Each row of a before or after table is a point. The points were changed in one or more steps. Then noise was added and the rows were shuffled. The steps act on columns, c1 being the first. Name the steps. A step turns or swaps two columns, mirrors them in a line or flattens them onto one, adds a multiple of one to another, or multiplies or shifts one. Angles are multiples of 10 degrees, from the lower column toward the higher: turns from -170 to 170, lines from 10 to 170 but not 90. Use the fewest steps. Two steps may share a column if one is a turn and the other turns, adds or multiplies; they go together, in the order done. Otherwise the lowest column goes first.
In the rows, 128 means zero.

Before (12 x 2)
[[169 136]
 [161 194]
 [152 114]
 [128 119]
 [137  96]
 [ 99 127]
 [112 151]
 [ 77 136]
 [ 67 127]
 [118 172]
 [ 83  87]
 [150 151]]
After (12 x 2)
[[199  84]
 [180  62]
 [163  66]
 [181 102]
 [114  35]
 [168  47]
 [125  75]
 [103  84]
 [101  74]
 [193 142]
 [147 121]
 [142 100]]
Steps: shift c1 by 30; shift c2 by -50

Before (9 x 6)
[[131 128 131 117  99  91]
 [168 196 139 198  95 103]
 [149 153  98 143 131 232]
 [133 100 137 107 106 196]
 [ 96 134 130  89 108 114]
 [122  86 124 124 137 159]
 [113 136 196 105 153  89]
 [ 71 128 154 129 124  52]
 [ 75 122 167 128  88  95]]
After (9 x 6)
[[145 124  66 114 148 168]
 [131 164 126 153 139 120]
 [ 55  46 123 130  98 142]
 [126 137 129 119 100 143]
 [171 111 113 146 123 165]
 [136 159 105 125 103 104]
 [101 107 139 125 130  83]
 [169 120  93 159  89 158]
 [170 131 130 109 109 133]]
Steps: turn c1 and c4 by 150 degrees; turn c2 and c4 by -150 degrees; multiply c6 by 0.4; turn c3 and c6 by 160 degrees

Before (10 x 9)
[[121 111 150  98 161  42 129 102 111]
 [106 129 100 146 126 102  95 132 109]
 [ 87 159 168 130 119 129 157  74 168]
 [148 167 189 120 158  66 157 109 137]
 [111  80 118 166 148 140  87 117 110]
 [ 77 129 182 160  94 124 119 111 182]
 [133  99 110 112 144 129  80 131 141]
 [113  80  68 195  88 110 139 121 152]
 [127  95 114 130  84 162 129 145  99]
 [154 105 115 132  94 132  79 103 104]]
After (10 x 9)
[[142  99 109 111 142 131 133  71 132]
 [108 130 121 144 130 102 146  68 109]
 [136 169 231 119 159  65 207  50 145]
 [169 161 166 131 114 126 205  10  88]
 [108 108 210 100 161  43 178  47 119]
 [155  82  81 190  90 106 191  62 115]
 [182 134 183 161  93 125 166  57  79]
 [ 96  96  90 131  80 166 181  86 128]
 [109  83 110 167 146 143 139  55 111]
 [106 103 111 132  97 134 129  49 153]]
Steps: swap c1 and c9; add -0.7 times c6 to c3; shift c7 by 50; shift c8 by -60

Before (11 x 14)
[[120 111 158 127 174 118 113 143 131 117 124 171 179 154]
 [141 151 128  96 147 119 111  75 107  95 154  99 148 133]
 [131 137  91 134 154 154 131 114 124 163  72 129 129 135]
 [167 138 109 157 124 180 152 132 164 103 176 103 183 200]
 [ 92 108 129 139 130  93  42 116 118 180 131 111 195 134]
 [108 154 123 146 150 114 171 127 141 110 117 129 119 112]
 [ 98 133  31 116 100 142 111  87 138  70 103 178 106 134]
 [147 106  81 121 104 128 100 115 188 147 118 116 193 117]
 [113 118 124 130 125  51 161 137  94  68  62 110 176  94]
 [152  83  96 164 145  57 193  91 118 122  68 152  41 126]
 [155 159  97 130 107 113 102 124 144 160 120 141 168 147]]
After (11 x 14)
[[145 151 128 123 122 136 100 118 104 150 180  73 167 157]
 [161 138 184 157  63  76 152 133 100  98 128  97 169  99]
 [ 99 125 109 113 108 113 116  87 175  71 234 113 112 146]
 [ 98 132 126 144 124 167  39 118 114 177 125 144 178 123]
 [148 142  59 164 135 212 194  92 153 121 192 136  68 112]
 [120 140 123 130 127 139 114 143 167 119  98 121 167  83]
 [107  99 120 148 153 132 170 125 132 111 135 114 122 115]
 [127 128  83 134 136 100 130 118 128 166 184 131 132 103]
 [152  92 127 135  98 130 103 124 140 158 162 108 158 133]
 [144 103 119  95 135 129 109  77 105  97 135 152 140 111]
 [112 110  73 130 157 205 159 136 117  67 155 166 163 148]]
Steps: turn c2 and c6 by -160 degrees; add 0.7 times c8 to c11; turn c3 and c11 by -110 degrees; mirror c5 and c14 in the line at 150 degrees; turn c9 and c12 by -100 degrees; multiply c13 by 0.7

Before (9 x 20)
[[146 131 132 133 123 142 123 115 114 154 110 107 102 132 119 137 125 111
   89 117]
 [158 176 156 127 174 117 198 150 152 104 139 105 164 163 150 165 124 140
  171 139]
 [119 122 103 159 128 124 123 110 112 135 109 128  75  78 165 115 133  96
  109  94]
 [120 160  95 122 135 132 132 116  84 128 132 133 117 139 153 118  92 120
  103 136]
 [161 150 147 142 127 155 113 120 111 120 166  90 120 143 126 147 122 137
  146 149]
 [152 149 160 153 133 144 148 111 109 141 167 127 113 149 103 141  92 158
  144 140]
 [148 156 151 117 189 121 155 153 152 111 196 137 162 135  85 110 129 118
  158  98]
 [115 102  93 123 132 115 113 142 105 178 141 160 110 103 149 108 133  89
  116 105]
 [ 63 112 110 121 173  98 152 168 111 130 161 157 177  82 104 109 143  85
  136  86]]
After (9 x 20)
[[154 105 160 138 160 144 148  77 133 141 109 126 113 152 105 139  93 174
   99 141]
 [118 160  91 112 137 118 113 168 113 180 119 162 110 103 148 109 137  69
  140 106]
 [146 156 131  95 112 141 121  87 104 157 138 107 106 130 118 139 124 113
  152 117]
 [ 64 171 110 160 144  95 153 246 123 132  76 156 179  81 105 110 144  71
  127  89]
 [157 145 154 226 122 117 200 193 148 104  79 106 163 163 151 165 123 177
   95 138]
 [163 129 146 113 166 153 116 103 137 119 116  92 121 145 130 149 119 153
  104 149]
 [121 163 104  86 110 124 122  73 101 134 135 128  75  79 165 116 133  92
  122  93]
 [120 158  95 121 127 133 134  90  87 123 118 131 117 141 152 118  92 146
  151 135]
 [147 157 149 182 175 121 155 206 184 111  48 134 159 136  86 111 131 138
  114  97]]
Steps: multiply c18 by 1.6; turn c2 and c18 by 50 degrees; turn c4 and c19 by -140 degrees; add 1 times c7 to c4; turn c5 and c11 by -110 degrees; add 0.7 times c5 to c9; multiply c8 by 3

Before (13 x 32)
[[169 159  90  69 139 139 187 124 130 153 111 154 175 140 151 110  95 173
  174  83 159 134 153 146 118 114 165 123 172 176 116 163]
 [162 118  85 167 110  64 106 160 121 110 181 136 160  85  89 115 120 135
  158 154 117 148  84 175 184 142 131  99  85 114 107 130]
 [158 130 127 105  70 137 147  95 157 182 178  75  88  82 122  93 180  79
  123 124 130 154 158 122 134  59 131 194 180 190 145 128]
 [112 190 100 138 132  57 109 121  77 176 111  63 125 168 171 145  99 173
  103  61  96 111  88 156 123  58 100 150 182 156 101 166]
 [115 108 179  77 146  99 174 173 125 139  90 117  85 155 151 123  97 115
  118 146  96 127 112 165  86 126 133 142  86 105 158 116]
 [ 94 186 116 159 122 128 186 102  76 115 141  82  95 103  79 133 156 100
  146  99 148  89 112 113 124 130 167 100  90 107 164 124]
 [ 81  99 170  65  89 108 129 115 151 165  91  77 166 163 147 152 116 128
  117 105 125 154 131 136 141  68 119 144 122 183  83 196]
 [109  98 159 122 129 106 115 112 132  91  87 118  96  85 124 190 167 180
  140 162 110 169  90 142  91  77 151  92 139 190  87 110]
 [133 109 113  95  68 154 108 101 134 121 168  85 179 139 100  97 127 113
  122 120 110 138 188 175 161  72  80 113 149 157 158 193]
 [ 98 192 159  88 144 131 134  97  93 183 115  93 177 127 114 187 106 151
  179  70  86 107 112 126  97 143 166 137 100 178 136 111]
 [105 106  85 146  57 119 108 124 122  84 118  72  92 152 131 167 114 144
   94 152  60 119 156 113 176 102 157 189 122 107 164 153]
 [143 123 136  75 127 128 133 175 145 104 132 105 129 106  92 110 137 115
  106 118  66 111 157 176 116 140 144 157 147 160 103 131]
 [137 151 116 108 130 122 115 137 125 132 110 129  84 134 114 155 120  93
  165 106 126 144 123 118 103 113 155  98 115 178 147 177]]
After (13 x 32)
[[ 73  95 168  66 120 108 126 114 125  81 165  83 158 156 149 163 117 128
  119 122 121 157 123 174 147  61 122 145 115 187 123 194]
 [134 152 116 104 136 123 114 139 126 109 128 125  87 147 109 131 117  95
  165 122 117 152 129 110 105 114 159  99 114 176 131 179]
 [111 106  84 147 101 115 108 114  89 115  82  71  96 172 131 156 116 142
  104 142  58 108 149  91 180 104 160 189 120 105 139 159]
 [ 96 188 165  93 115 131 127  96 114 121 180  93 176 191 114 129 108 150
  183  65  93 150 113 118 102 142 167 142 102 180 125 113]
 [138 108 115  91 107 151 108 101 102 169 126  92 178  96  99 141 133 120
  113 134 109 137 188 109 157  70  79 106 149 157  71 198]
 [141 128 137  76 144 132 133 173 140 133 103  98 129 110  87 102 136 114
  104 112  62 124 160 164 117 146 150 154 146 161  90 127]
 [105  95 157 124 136 109 114 115 125  81  93 119  96 184 121  82 172 177
  140 191 111 139  97 178  87  75 151  89 139 185 118 110]
 [115 101 182  74 137 102 171 173 138  94 136 119  89 129 147 159 103 120
  124 141 100 119 119 102  84 121 137 144  87 106  84 114]
 [168 163  88  71 135 139 182 130 131 112 154 154 174 108 150 136  98 172
  172  99 154 163 152 148 114 117 165 121 172 180 112 170]
 [ 94 189 111 161 102 127 184 104  93 138 110  83  98 136  76 103 151 103
  138  86 145 116 110  87 122 133 166  97  90  99 133 118]
 [112 188  96 138 107  55 116 122  99 112 167  69 119 151 170 169 101 173
   99  62  92 159  84 159 128  59 102 144 180 158 110 167]
 [166 115  93 164 114  62 107 161 110 183 114 137 160 114  95  93 114 138
  156 164 116 124  86 157 184 146 127 103  89 116  81 127]
 [162 132 124 110 111 139 147  92 113 181 175  76  85  92 122  87 174  75
  125 142 132 151 147 113 141  58 133 198 176 188 133 124]]
Steps: flatten c5 and c9 onto the line at 50 degrees; swap c10 and c11; swap c14 and c16; turn c20 and c22 by -40 degrees; mirror c24 and c31 in the line at 140 degrees

Before (10 x 64)
[[153 143 155 150 105 111 144 108 118 109  86 107 158 149 129 180 106 104
  114  88 165 144 147 165 116 167 148 157 108 125 127 118 141 136 127  98
  107 135 137 122 160 135 127 113 145 102  93 118 187  84 105 131 141 112
  137 109 135 124 100  91 113 148 160 144]
 [140 131 140 149 140 121 152 110 109 111 160 115 129 104 111 123 136 129
  149 128 161 111 131 147 122 183 145 164 121 148 118 113 110 117 142 128
  122 128 149 109 157 110 141 111 133 126 124 142  99 155 121  91 107  97
  180 131 106 168  97  97 129 113 164 100]
 [134 106  85 150 126  91 147 113 109 123  84 102 118 128 130 109 108 135
  140 135  80 146 129 146 134 119 140 120 111 134 113 109 129 117 145 121
  110 134 150 115 157 100 142 122 138 117 124 130  98 162 148 135 103 136
  182 124 128 117 110 112 154 107 160 121]
 [114 151 134 130 125 118 120 111 151 148 149 128 132  97 125 166 136 117
  140 106 147  78 119  84 177 107 128 164 118 116 134 104 116 153 149 128
  113 134 131 113 140 103 144 146  92 124  78 119 120 140 142 104 156 121
  162 134 125 118 138  96  97 107 134 119]
 [113 112 124  89 141 136 130 160 108 151  96  83 153 103 138 177 140 150
  112 128  98 139 127 162 114 120 118 163  67 122 136 105 128 129  61 125
  112 135 171 120 141 107 123 100 136 110 118 108 105 125  83 131 155 134
  156 143 142 132 103 135  97 112 164  92]
 [121 141  87 135 147 119 121  95 151 113 148  88 136 112 111 120 134 100
  125 136 138 115 128 159 106 112 113  92 127 120 136 141 126 125 123  99
  163 127 123  61 156 108 142 164 148 171 106 130  97 125 143 125 104 126
  131 145 134 120 107 130 106 120 136  90]
 [113 140 114 151  65 143 129 118 148 123 134 139 151 134 149 182 104 133
  145 141 150 115 149 106 125 118 115 155 126 186 119 109 170 154 154 137
  180 106 133 103 153 138 133 130  77 105 128 107  97 116  79 137 149 111
  137 147 142 157 105  92 148 129  73 159]
 [123 117  88 113 140  99 123 178 108 120  87  85 152  86 128 118 125 150
  117 136 139 137 144 143 113 130 145 152 114 140 110 161 105 115 151 115
  115  92 133 128 139 135 105 103 142 128  77 141 203 163 141 133 121 106
  141 145  50 183 124 100 123 120 155 116]
 [132 148 112  96 141 121 146 171 108 162 101  86 139 109 130 109 134 117
  133 140 165 139 131 148 116 108 131 143 127 123 136 128 129 146 155 107
  149 131 141 107  98 120 119 143 151 105 117 142 122 167 148  84 102 152
  132  92 144 161 126 151 249 175 117  96]
 [111 150 146 140 112 140 125  96 130 139 138 102  93 146 110 108 126  59
  113 116 163 143 134 115 109 101 114 145 141 123  87 113 131 146 114 135
  116 128 140 120  80  99 133 169 150 150 121 136 103 149 135 142  99 137
  143 130 126 132  95 176 180 136 146 124]]
After (10 x 64)
[[114 143 113 139  63 141 127 119 147 117 134 141 153 131 150  91 106 133
  143 139 149 115 149 108 122 115 117 153 127 181 118 168 173 157 156 134
  180 109 133  99 155 135 129 145  74 103 125 109  97 115  78 137 115 107
  137 129 151 158 107  94 145 129  75 159]
 [111 116 126 112 139 139 129 161 109 148  94  80 155 105 134  97 136 150
  111 123 100 140 126 165 114 120 116 165 190 122 137 166 128 129  62 125
  110 133 170 122 140 106 119 120 143 109 116 108 108 122  84 132  86 136
  152 125 154 134 104 137  98 112 161  91]
 [138 106  87 136 125  89 150 111 110 123  87 105 119 130 131 152 110 131
  143 136  80 148 127 149 132 115 141 121 146 133 113 128 128 114 145 119
  111 133 150 118 155  98 140 105 135 115 122 134  98 160 149 136 144 138
  184 129 140 115 107 115 152 107 158 123]
 [140 133 143 138 140 122 152 111 108 111 163 116 130 102 111 151 133 128
  150 131 158 112 133 147 123 184 142 163 135 154 116 145 110 115 138 127
  120 128 151 111 159 111 139 101 131 128 124 144  99 153 122  84 133 100
  182 130 120 169  98  99 131 116 164 101]
 [124 141  82 129 147 118 122  97 152 110 152  89 136 112 112 124 134  99
  126 134 136 117 129 158 104 111 115  92 133 119 136 110 127 125 123  98
  161 125 122  60 152 105 143 144 148 173 108 131  97 123 141 123 170 121
  130 132 123 117 107 132 108 121 138  91]
 [114 150 135 128 125 121 118 113 151 148 151 127 132  98 125 114 136 117
  141 103 144  77 119  85 180 108 129 164 138 120 133 171 115 151 151 124
  116 136 132 111 141 104 144 157  90 120  79 117 119 142 144 101 121 122
  162 126 139 113 135  97  96 104 135 118]
 [132 148 112 119 137 124 148 172 106 167 101  84 136 107 129 139 134 119
  133 141 165 140 132 147 118 108 130 145 130 124 137 111 128 147 154 102
  149 134 143 108 101 122 120 126 153 105 116 144 121 165 148  84 156 154
  132 120 142 165 127 150 248 175 119  94]
 [108 150 145 128 112 137 126  97 130 137 141 101  94 148 109 152 121  60
  113 114 162 143 133 116 109 100 112 147 115 125  90 123 131 144 112 136
  114 125 145 120  76  98 134 140 152 154 119 134 104 149 137 143 179 139
  142 129 135 131  97 178 179 138 142 123]
 [122 119  91 122 138 103 123 176 107 117  91  89 153  88 132 148 124 151
  119 134 138 138 145 139 113 128 147 156 142 141 112 139 102 114 151 114
  112  92 131 130 140 132 107 107 140 128  79 143 206 161 135 133 119 106
  140 132  48 185 124  99 120 116 156 116]
 [154 139 154 140 106 111 143 108 121 111  88 107 160 148 126  87 108 102
  114  88 167 147 149 163 121 168 152 157 146 127 127 167 141 135 131 100
  111 131 136 120 158 131 127 123 145 101  91 120 188  82 103 128 107 114
  136 132 145 128 102  90 113 147 160 147]]
Steps: multiply c4 by 0.4; flatten c10 and c56 onto the line at 170 degrees; turn c32 and c57 by -40 degrees; turn c16 and c32 by 140 degrees; multiply c29 by -1; mirror c44 and c53 in the line at 20 degrees

Before (12 x 64)
[[163  78 106 135 162 144 171 166 161 121 146 107 148 102 123 119 109 106
  113 149 114  64 169  88 159  76 105 147 172 116  93  75 122 190 153 133
   84 124 159 153  77 126 173 157 169 149 145 117 130 179 123  79  82 151
  147 100 124 169 160 130  93 175  80 107]
 [ 94 101 152  96  97 150  96 174 173 118  61 128 212 116 170 173 166 141
  159  89 182 138 105  97 132 102 147  89 105  81 165 135  96 152 189 187
  112 110 162 152 168 118  91  83 117 104 111 109  98 119  58 113  63 132
  140 172 128 112 133  99 138 148  96 110]
 [115 108 184 128  78 158 170 164 180 136 153  99 168 116  90 161 103 150
  180 134 173 138 188 139 102 153  78 106 145 170 154  66 155 124 102 129
   97 169 115 113 133 172 173  96 192 146 176 133 116 109 136 135  87 149
   74 173 143 141 161  86 141 144 137 110]
 [136 139 175 123 125 163 171 163 146 100 141 166 147 121 144 165 160 106
  119 104 105  65 158 147 145  55 157 128 122 124  99 144 160 160 107  96
  154 143  78 127 156 169 144 115 154 119 129 144 193 104 124 164 153 117
  161 159 106 188 134 128 150 182 130 102]
 [149 141 158 136 158  96 138 124 101  98 142 175 116 149  94  84 154 147
  168 145 152 157  95  95 141  87 110 135 103 176 138 119 120 118 197 178
  161 113 124  74 157 154 119 129 150 185 180 126 136 144 126  75 112 160
  119 135 160 138 220 117 102 129 110 172]
 [164 152 125 137  91 154  93  96  89 103  77 145 190 129 168  79 138 172
   95 144 156 117  88 101 132 122 137  85 155 153  98 146 167 146 121 104
  154 112 136 113 111 145 106  81 150 106 100 160 104 172 144 104  97 143
  128 112  90  91 155  85 107 129 110 158]
 [102 100  89  91 145 107 100 145 141 127  77  99 157  97 171 171  90  91
  141  83 143  62  97 116 144 153  76 122 117  82 141 120 189  93 126  94
  119 163  70 115 168 140 141 124 141 165 175 189 150 184 127 118 141 190
  109 152 112 150 140 105 139 114 118 176]
 [132 100  97  94  97  93 169 142 113  65 147 159 171 113 159 106 151 135
   93 180 140  81 106 128 156  70 147 122  99 128 119 149 159 141 138  89
   98 167 156 126 122 159 154 111 143 155 117 181  99  89  93  81  76 167
  134 103  95 190 153 104 141 136 158 142]
 [112  82 144  89 126 139 119  76 150 140  80 106 137 174 144 111 106 169
   94 171 196  73 113 164  89 120  69 128 161 148 166 115 124 105 152 131
  122 191 120 139  73 122 169 121 153 104 160 110  97 141 114 116 117 124
  159  93 122 144 219 159  86 118 173 121]
 [ 83 135 109 146 142 115 143  83  87  91 114 149 161 155 119 100 173 158
  146 177 138 150  92  96 184 142 149 170 106  98 109 141 156 134 118 175
  112 190 102 110 146 210 122 155 178 119  99  98 121  99 139 105 108 143
  145 112  95 135 171 103  82  89 154 169]
 [136  80 138 103 151 128  71 141 101  79 124 168 125 180 175 119 144  97
   97  85 152  60 139 159 124 149 129  79 132 160  89 121 184 117 170  91
  112 161 129  92  93 193 169 107 113 138  99  91 189 155 112 110  89 112
  160 128 127 165 192 144  96 171 113 140]
 [180  89 176 149 153 101 141 132  82 160  73 103 121 142  92 121 126 107
  175 167 163 156 143 163 181 136  88 127 120 166 130  94 117 112 109 111
  126 106  93 137  94 208 169 152 134  98 174  96 154 137  41 122 138 111
  132 133 122 135 145  95 102 129  81 183]]
After (12 x 64)
[[138  85 138 105 152 131  72 143 105  72 126 165 125 185 171 112 140  96
   97  85 155  57 143 160 121 150  76  86 130 162  84 123 190 120 170  95
  110 159 127  89  94 197 166 108 113 126  97  90 199 152 109 119  94 115
  158 133 130 162 188 148  93 176 127 141]
 [104  93  94  95 143 111 104 140 142 129  70  95 157  94 176 170  94  90
  146  83 135  59  97 113 147 152 184 120 112  84 142 120 191  91 129  90
  119 162  63 115 172 142 140 129 140 154 182 225 150 190 123 123 157 194
  104 153 116 146 137 102 142 120 121 172]
 [141 140 177 128 123 159 174 158 148 100 141 161 150 123 137 163 154 107
  118 106 106  64 156 149 143  55 164 130 126 123  98 146 160 160 106  91
  158 142  78 125 153 166 146 113 155 107 131 118 197 106 127 146 149 110
  164 168 103 188 136 124 153 181 118 101]
 [149 141 153 143 155  92 138 120  97  98 140 172 114 149 111  86 156 148
  160 147 152 158  91  99 140  84 113 137 105 177 138 121 118 123 194 181
  157 114 131  79 154 152 114 131 144 210 183 137 130 143 124 109 118 163
  122 138 158 138 220 115  99 133 130 167]
 [163 150 122 134  88 151  88  95  88 106  75 147 194 126 158  77 137 167
  101 148 160 120  93 102 133 122 178  84 153 152 102 148 161 149 124 106
  157 113 129 108 106 148 106  75 148  76  98 143 100 176 140 114 119 146
  135 115  91  88 149  84 108 127 120 168]
 [172  85 177 149 152 102 137 126  90 156  73  97 120 136  81 123 125 102
  173 167 164 151 138 163 182 133  70 121 117 167 129  96 118 108 113 110
  119 106  97 140  92 209 165 156 129 107 175 140 153 141  35 122 144 107
  139 138 122 141 145  93  97 126  92 181]
 [ 78 143 110 148 140 124 140  88  92  94 111 152 159 151 119  95 172 158
  148 182 144 155  89  89 185 137  92 172 103 100 112 139 157 139 116 184
  110 192 104 114 147 214 122 154 174 119  95  83 118  97 139 119 100 142
  141 112  97 132 178 100  79  95 167 171]
 [129  99  98  96  96  92 167 148 117  61 146 158 176 113 163 104 148 143
   97 186 136  78 112 130 153  70 209 126  93 130 113 146 154 142 142  86
  103 160 158 129 116 154 148 109 139 148 117 154  99  92  92 115  65 172
  135 108  98 189 150 104 141 139 172 146]
 [106  83 144  92 135 137 116  70 145 137  77 110 138 172 136 112 102 178
   95 170 193  72 116 165  87 119  74 127 162 152 169 115 126 101 150 133
  124 186 124 143  74 127 170 121 148  93 161 163 100 142 112 134 127 118
  153  92 120 147 216 160  85 124 172 126]
 [116 109 185 132  81 156 174 165 173 136 154  93 163 120 107 152 103 152
  178 128 165 136 191 138 103 153 107 105 143 168 151  70 150 127 101 128
   97 167 114 120 132 166 172  93 188 169 178 170 113 109 132 138  83 154
   79 166 139 138 159  79 142 145 135 108]
 [ 92 100 149  88  93 151 101 167 173 117  58 129 208 117 158 171 165 143
  161  83 182 142 112  96 136 101 109  92 103  80 165 137  96 149 185 192
  106 114 155 156 169 123  96  78 120  81 109 100  97 116  62 122  60 129
  140 172 129 106 135 104 133 145 107 110]
 [166  74 108 136 162 143 167 164 166 125 144 108 154 101 124 120 109 100
  113 145 107  66 176  82 160  75  92 149 174 113  90  74 126 183 150 132
   86 120 159 150  70 129 174 155 168 157 141 132 129 174 120 106  92 153
  146  96 122 169 157 133  90 175  97 108]]
Steps: turn c15 and c46 by -20 degrees; multiply c46 by 1.3; multiply c48 by 1.6; turn c27 and c48 by -60 degrees; add 0.3 times c50 to c53; turn c52 and c63 by -20 degrees; multiply c52 by 0.4
